Each row is a point. Examples show where two turns around zero, p and q, send a point. Where does a point land after both, in the order given? Backwards means that the second turn is done in reverse. Each puzzle has new turns, and all numbers are rounded.

Turn p:
[ 0.6 -1.4 -0.5] -> [-0.1 -0.9 -1.3]
[ 2.0  5.9 -1.2] -> [4.7 0.5 4.2]
[-4.8 -1.6  0.4] -> [-3.1  3.7 -1.6]
[-0.3 -1.3  1.9] -> [-2.2 -0.7  0.1]
[ 2.4 -1.7 -0.6] -> [ 0.6 -2.6 -1.4]
Turn q:
[ 0.5 -1.8 -2.1] -> [ 1.6 -0.8 -2.2]
[-4.8  3.1  1.2] -> [-3.2  4.8  0.7]
[ 1.6  0.3 -1.9] -> [ 2.5 -0.2  0.0]
[ 2.7 -1.6  2.9] -> [-1.0 -3.9  1.5]
Where do these land?
q, then p: [-4.5  0.8 -0.9] -> [2.6 3.5 1.7]
p, then q backwards: [1.9 1.4 0.1] -> [2.3 0.5 0.0]
q, then p: [ 4.1 -0.5  3.2] -> [-4.5 -2.1 -1.5]
q, then p: [-1.5 -1.7 -2.5] -> [ 3.1  0.5 -1.2]

Turn p:
[ 0.5  2.5 -5.0 -4.1] -> [-3.9  2.4 -2.0 -4.8]
[-1.5 -0.3  3.8  1.7] -> [1.8 0.3 1.8 3.6]
[ 2.7  1.6 -2.2 -4.0] -> [-1.9  1.2  0.8 -5.0]
[-0.3 -2.9  0.9  1.2] -> [ 0.2 -2.7  0.4  1.8]
[0.7 0.2 0.6 3.0] -> [ 2.8 -0.6 -1.0  0.8]
[-2.0 -1.1  1.9  2.2] -> [ 1.0 -0.6  0.0  3.5]
Turn q:
[-2.0  0.8 -1.0  0.3] -> [-0.6  1.8 -1.4  0.4]
[2.4 2.0 5.0 2.1] -> [-1.5 -1.2  5.4  2.5]
[ 0.4 -1.3  3.6  1.6] -> [-2.1 -2.6  1.7  1.8]
[-1.2 -0.7 -4.0 -3.9] -> [ 1.4  1.6 -3.3 -4.2]
[ 0.4 -0.9 -3.6 -0.2] -> [ 2.7  0.4 -2.4 -0.7]
Where do these land?
p, then q: [0.2 1.5 3.0 0.8] -> [ 0.5 -0.3  3.2  1.3]
p, then q: [-0.7 -3.8  0.2 -3.1] -> [-4.1 -1.6 -2.2  0.7]
q, then p: [-0.3 -3.7  1.6 -1.6] -> [-3.5 -2.4  0.1  1.0]
q, then p: [ 1.6  2.6 -1.4  1.1] -> [ 3.0  1.1  0.9 -1.3]
p, then q backwards: [-3.2  1.9 -4.5  0.4] -> [-5.4 -0.8 -2.0 -0.2]
p, then q: [ 0.5  2.8 -2.1  4.5] -> [ 5.5  1.2  0.2 -1.0]
p, then q: [ 1.9 -1.3  3.2 -2.2] -> [-3.1 -2.4  2.3 -0.1]

Turn p:
[ 1.7  4.8 -0.5 -0.9  0.6  1.3] -> [ 1.3  2.1 -0.9  4.0  2.5  0.1]
[-0.5  0.6  2.3  1.4  0.7 -0.4] -> [ 0.0  0.1  1.8 -0.4  0.9  2.1]
[ 1.8 -0.5  0.1  0.8  3.3 -1.0] -> [ 0.9  0.0  2.6 -0.8  2.1 -1.8]
[ 1.1 -6.4  1.5 -0.7 -6.6  1.9] -> [ 0.7 -6.1 -5.1 -4.0 -3.1  1.7]
[-3.3  0.3 -1.0 -3.5  2.9 -2.1] -> [ 0.0  5.1  1.2 -1.4 -2.2 -1.8]
[-1.1  0.4 -2.0  2.4 -2.4 -3.6] -> [-1.2 -1.9  2.3  2.5 -3.7 -0.1]
[ 0.3  0.9 -0.5  0.5  1.5  3.9] -> [-1.8  0.7 -1.7  0.2  3.5 -0.2]
Turn q:
[3.3 3.7 0.2 0.5 0.0 0.0] -> [ 0.7  0.6  2.7 -1.1 -3.2  2.4]
[ 0.3  1.6  1.2  0.3 -4.1  2.1] -> [-1.4  0.1 -1.0  0.7 -4.5 -1.1]
[ 0.9 -1.4 -1.8 -1.3 -2.1 -2.1] -> [ 1.8  0.8 -1.7 -2.7 -0.1 -1.6]
[-0.6 -5.1  0.1  0.4  5.4  2.2] -> [ 1.3 -3.5  2.0  3.0  5.6 -1.6]
[ 0.3  2.7 -1.6  2.2 -1.4  0.3] -> [ 1.1  2.2 -0.3  1.3 -2.6  1.6]
[-4.2 -1.8  5.3  1.2  2.3 -2.9] -> [-5.8  1.9  1.1  0.5  4.9 -1.1]
[ 0.0  0.3 -3.4 -3.3 -0.2  0.4] -> [ 2.4 -2.1 -2.8 -1.7 -0.2  1.5]
Where do these land?
p, then q: [-0.4 -1.6  1.8  0.3 -1.0  4.8] -> [ 2.3 -3.2 -2.5  1.1  2.2  1.6]
q, then p backwards: [ 1.4 -1.3  3.4 -4.3 -0.3  3.6] -> [ 1.0 -4.5 -2.4  4.0 -1.9 -0.7]
q, then p: [ 0.9 -1.3 -3.7 -1.7  1.8 -2.4] -> [ 2.7  0.8 -0.9 -0.4  2.8 -3.3]
q, then p backwards: [-1.8  2.8 -3.8 -0.7  0.5 -2.5] -> [-1.0  1.1  4.1 -2.6 -1.2  2.3]
q, then p: [ 1.1  5.7 -2.1  3.5 -1.2 -0.5] -> [-0.4 -1.4 -3.8  4.3  2.1  3.5]
p, then q backwards: [-0.7 -2.3  0.3  0.7  3.8 -3.0] -> [ 4.2 -0.8  2.6  0.3  0.3 -2.2]
p, then q: [-1.3  0.8  0.2  0.2 -0.6 -1.2] -> [-0.9  0.3 -0.2  0.8 -1.5 -0.5]
p, then q backwards: [ 0.8 -3.0  3.9  2.0 -2.9  1.2] -> [ 0.5  2.1 -1.3 -5.2  2.2  0.8]
